Every row gives one point. Each copy is the shape, with its points in the same order, stretched, turned, moved and blurred by noise. Say if it was mirrored as well.
In the rows, 100 means zero.

Shape (8 x 3)
39; 137; 62
48; 105; 155
84; 96; 124
91; 102; 98
96; 26; 95
123; 148; 90
37; 56; 103
141; 134; 101
Copy 1 (8 x 3)
25; 65; 110
34; 144; 102
73; 115; 97
73; 94; 94
72; 105; 45
104; 70; 135
22; 116; 58
119; 78; 130
Copy 1 is: mirrored
Copy 2 (8 x 3)
37; 169; 82
83; 135; 162
95; 103; 128
86; 117; 112
143; 156; 95
86; 52; 107
107; 195; 100
93; 27; 109
Copy 2 is: mirrored

Shape (10 x 6)
78; 109; 62; 100; 53; 164
85; 96; 97; 76; 92; 92
102; 84; 92; 94; 96; 132
106; 98; 118; 108; 94; 111
123; 120; 107; 90; 131; 126
147; 91; 77; 131; 105; 61
57; 105; 91; 85; 100; 75
39; 67; 95; 92; 115; 109
135; 88; 105; 87; 130; 79
114; 77; 65; 112; 67; 73
Copy 1 (10 x 6)
76; 48; 56; 88; 69; 110
91; 100; 88; 91; 117; 98
98; 90; 87; 123; 90; 106
92; 102; 114; 109; 86; 94
106; 135; 89; 129; 78; 89
160; 127; 144; 99; 82; 100
97; 95; 88; 73; 129; 72
93; 72; 81; 114; 135; 66
130; 143; 116; 127; 103; 102
132; 85; 119; 78; 99; 116
Copy 1 is: only turned
Copy 2 (10 x 6)
85; 31; 69; 133; 80; 44
104; 88; 89; 93; 111; 77
96; 87; 94; 115; 94; 56
87; 99; 104; 122; 98; 94
80; 107; 62; 115; 83; 94
152; 126; 93; 89; 61; 128
123; 83; 87; 88; 140; 104
118; 89; 108; 125; 158; 79
109; 132; 84; 83; 92; 109
146; 91; 106; 86; 78; 86
Copy 2 is: mirrored
Copy 3 (10 x 6)
145; 55; 92; 126; 127; 85
92; 117; 94; 116; 105; 98
104; 83; 104; 101; 99; 95
92; 105; 110; 89; 113; 97
93; 92; 74; 68; 102; 94
114; 170; 136; 55; 65; 121
90; 128; 91; 127; 112; 125
87; 75; 93; 132; 117; 136
76; 136; 101; 75; 69; 103
122; 154; 135; 100; 66; 111
Copy 3 is: mirrored
Copy 4 (10 x 6)
195; 150; 101; 91; 68; 30
84; 128; 98; 79; 96; 94
126; 96; 106; 75; 93; 67
118; 84; 131; 82; 94; 106
113; 65; 136; 66; 148; 65
83; 64; 120; 143; 97; 115
76; 144; 72; 82; 114; 105
86; 129; 44; 66; 108; 95
57; 62; 120; 87; 120; 97
98; 122; 94; 133; 55; 100
Copy 4 is: only turned

Shape (13 x 9)
99; 68; 121; 111; 79; 99; 94; 78; 91
137; 81; 52; 82; 93; 123; 112; 102; 103
83; 79; 87; 117; 99; 75; 95; 109; 119
75; 124; 68; 151; 64; 74; 75; 84; 109
100; 77; 80; 86; 134; 95; 109; 76; 111
83; 98; 115; 122; 57; 93; 81; 68; 117
88; 123; 116; 112; 134; 119; 119; 108; 95
70; 116; 101; 132; 63; 59; 138; 46; 82
94; 87; 51; 98; 135; 133; 147; 36; 107
62; 140; 62; 105; 66; 75; 73; 49; 95
133; 93; 92; 79; 60; 119; 120; 61; 135
100; 72; 95; 79; 84; 111; 91; 116; 147
95; 65; 62; 88; 65; 129; 139; 102; 89
Copy 1 (13 x 9)
62; 76; 114; 59; 89; 108; 95; 109; 90
136; 83; 136; 94; 81; 90; 142; 105; 140
79; 90; 101; 103; 110; 91; 79; 128; 123
64; 104; 113; 77; 81; 125; 51; 94; 171
109; 65; 99; 115; 112; 119; 113; 119; 108
33; 83; 125; 72; 93; 128; 74; 101; 114
96; 133; 99; 99; 125; 100; 114; 79; 77
26; 66; 74; 94; 89; 127; 85; 48; 147
110; 49; 94; 96; 129; 149; 174; 102; 148
47; 99; 99; 111; 51; 165; 61; 85; 168
72; 50; 154; 100; 101; 117; 132; 80; 120
75; 91; 138; 116; 116; 89; 111; 146; 97
82; 91; 105; 84; 88; 83; 174; 120; 146
Copy 1 is: mirrored
Copy 2 (13 x 9)
77; 86; 106; 106; 74; 100; 85; 89; 125
157; 129; 112; 108; 88; 103; 66; 134; 143
121; 109; 92; 109; 87; 59; 77; 59; 94
91; 138; 146; 101; 76; 46; 62; 86; 43
132; 79; 89; 75; 107; 84; 85; 102; 114
73; 112; 144; 85; 61; 84; 95; 68; 87
103; 112; 68; 98; 114; 105; 127; 107; 59
93; 54; 148; 114; 62; 83; 74; 98; 29
139; 69; 85; 52; 68; 83; 90; 180; 95
93; 97; 195; 83; 92; 36; 87; 106; 43
138; 114; 155; 67; 53; 132; 94; 103; 123
136; 127; 113; 85; 66; 85; 112; 56; 144
141; 97; 110; 143; 46; 76; 91; 142; 134
Copy 2 is: only turned
Copy 3 (13 x 9)
111; 64; 94; 98; 105; 105; 104; 75; 89
144; 116; 106; 99; 99; 140; 106; 121; 58
114; 124; 106; 101; 102; 81; 129; 89; 91
102; 130; 66; 146; 102; 44; 120; 80; 66
94; 119; 128; 87; 118; 129; 102; 100; 104
112; 90; 68; 120; 95; 102; 102; 71; 98
78; 114; 107; 109; 107; 79; 78; 145; 117
117; 83; 103; 114; 120; 67; 61; 24; 96
101; 97; 145; 123; 147; 153; 61; 114; 103
86; 143; 75; 133; 86; 87; 79; 58; 79
150; 97; 94; 97; 104; 165; 84; 92; 91
136; 118; 101; 99; 74; 134; 127; 112; 103
152; 74; 126; 115; 84; 121; 96; 80; 57
Copy 3 is: only turned
